Each row of a before or after table is a point. The points were changed in one or more steps. Then noise was added and the rows were shuffled. The steps act on columns, c1 being the first. Name the steps. A step turns or swaps two columns, mirrors them in a line or flattens them onto one, adds a multiple of one to another, or multiplies or shifts one. Angles are multiples of 10 degrees, from the lower column toward the higher: turns from -170 to 170, lines from 10 to 170 but not 90. Use the fewest steps. Two steps may share a column if one is a turn and the other turns, adds or multiplies; they go together, in the order done. Otherwise the lowest column goes first.
(in the rows, 128 means zero)

Before (13 x 3):
[[148 163 148]
 [ 65 204 174]
 [145 168 175]
 [129 100 181]
 [125 111 180]
 [ 90 119  70]
 [146 153 139]
 [146 157 164]
 [140 111 178]
 [146 102  13]
 [130 107 123]
 [138 109 178]
 [149 116 131]]
After, 13 rows:
[[113 136 108]
 [145  98  92]
 [107 138 196]
 [164 156  96]
 [ 26 154 191]
 [125 150 124]
 [132  91 100]
 [156 146  88]
 [152  82  82]
 [171 141  98]
 [124 102 105]
 [205  54 145]
 [166 150  87]]
Steps: turn c1 and c3 by -130 degrees; multiply c2 by -1

Before (9 x 8):
[[162 135  96 136 176 155 137 145]
 [135 142 167 136 117 131  96 123]
 [157  60 102 118  91 217  70 120]
 [145 122 145 123 146 162 143  84]
 [140  83 126 104 144 148 114 145]
 [ 96 138 103 100 121 170  71 125]
 [143 141 108 157  88 130 190 178]
 [146 157 101 115  84 123 123 136]
 [138 111  79 154 146 151 108  85]]
After:
[[120 158 105 115  19 120 127 147]
 [ 95 110  83 154 177 152 108 102]
 [121 137 170 137 103 123  92 127]
 [111 135  97 136 244 160 138 164]
 [130  85 125 109 171 147 112 145]
 [151 140 105 101 113 179  73 108]
 [149 144 103 158  26 132 188 179]
 [ 82 120 143 124 171 160 142 107]
 [101  61 100 122  38 215  66 138]]
Steps: mirror c1 and c8 in the line at 70 degrees; multiply c5 by 2.5

Before, 10 rows:
[[104 119 110  85 103 103 122 139 165 199  86 139]
 [ 77 110  95 110  93 108 119 145 180 158 150 120]
 [116  89 173 155 160 163 137 158 102 116 109 158]
 [101 136 164 150 133 187 129 107  88 115 126 175]
 [107 128  84 109 108 149  93 170 140 172 118 116]
 [101 130 147 161 187 199 147 123 124  85  91 169]
 [ 81 133 191  91 143 157 117 150 124 109  69 110]
 [ 77 137 180  54 157 154 125 188 123 106  84 173]
 [127 109 141 126 192 184 155 101  69  69 129 146]
 [144 110 117 109 100 145  96 131 178 144 129 141]]
After (10 x 12):
[[ 77 102 115  81  92 111 124 161 179 159 149 110]
 [101 143 165 129 188 200 138 121 129  88  92 178]
 [117  93 189 136 158 163 130 102 101 117 107 164]
 [108 114 160  98 106 145 113 187 142 170 117 109]
 [102 142 121 113 132 187 128  86  88 115 125 178]
 [ 79 144 242   8 157 152 126 116 121 107  83 146]
 [145 105 127 120 100 145 117 136 177 144 130 134]
 [ 81 139 227  67 144 156 124  99 125 109  67  99]
 [103  96 171  66 102 103 126 163 167 198  87 122]
 [128 125 106 120 192 186 140 105  69  69 126 145]]
Steps: turn c4 and c12 by 20 degrees; add 0.7 times c1 to c4; add -0.3 times c10 to c2; add -1 times c11 to c8; turn c3 and c8 by -70 degrees; multiply c7 by 0.4

Before, 9 rows:
[[146 155 158 120  90 119 158 148 143 150 161 123 113 148 119 128 122 135
  114 125]
 [131 111 105 122  95  94 108 127 108 134 154  89 114  98 102 146 113 138
  156 132]
 [154 152 157  99 142 113 140 130 129 129 166  89 132 103 133 144 144 137
  116 127]
 [ 88 111 124 145 109  89 119 166 104 153 153 144 154  79 140  90 132 127
  119 129]
 [154 151 147 166 126  94 146 163 104 114 155 111 101 144 110 144 148 107
  125 101]
 [152  97 109 128 110 143 144 130 141 173 120 107 142 139 128  99 168 100
  113 105]
 [ 92 125 120 122  83 137 163 113 120 144 138 135 147  94 152  89 138 130
  120 117]
 [110 120 109 115 152 147 123 154 143 116 148 104 123 100 147 130 169 160
  115 145]
 [141 154 113 117 127 124 139 114 143 131 128 150 141  86 137 141 115 129
  124  86]]
After:
[[205 151 145  92 121  92 136 112 101 114 157 111 101 145 112 142 148 107
  111 102]
 [206 152 143 139 118 113 124  79 154 129 166  91 131 104 133 145 145 136
  113 128]
 [201  98 123 141 131 144 125  81 124 175 120 108 142 139 126  99 168 100
  106 106]
 [  9 110 133  99 124  89 116 118 120 152 152 144 155  77 140  90 132 126
  132 129]
 [ 73 118 103 147 141 145 116 103 137 114 148 103 124 100 147 130 169 161
  126 145]
 [166 154 117 147 136 123 130  63 133 130 128 149 141  86 137 141 116 129
  116  85]
 [ 22 123 141 120 120 136 138  62 136 144 138 135 148  94 150  89 137 131
   93 118]
 [138 112 125 112 130  95 141  78 141 133 154  88 115  97 101 146 113 139
  159 132]
 [181 154 166 144 108 119 129 100 128 150 160 123 112 148 119 127 122 135
   94 124]]
Steps: multiply c1 by 3; flatten c3 and c5 onto the line at 150 degrees; turn c4 and c9 by -110 degrees; turn c7 and c19 by -60 degrees; shift c8 by -50
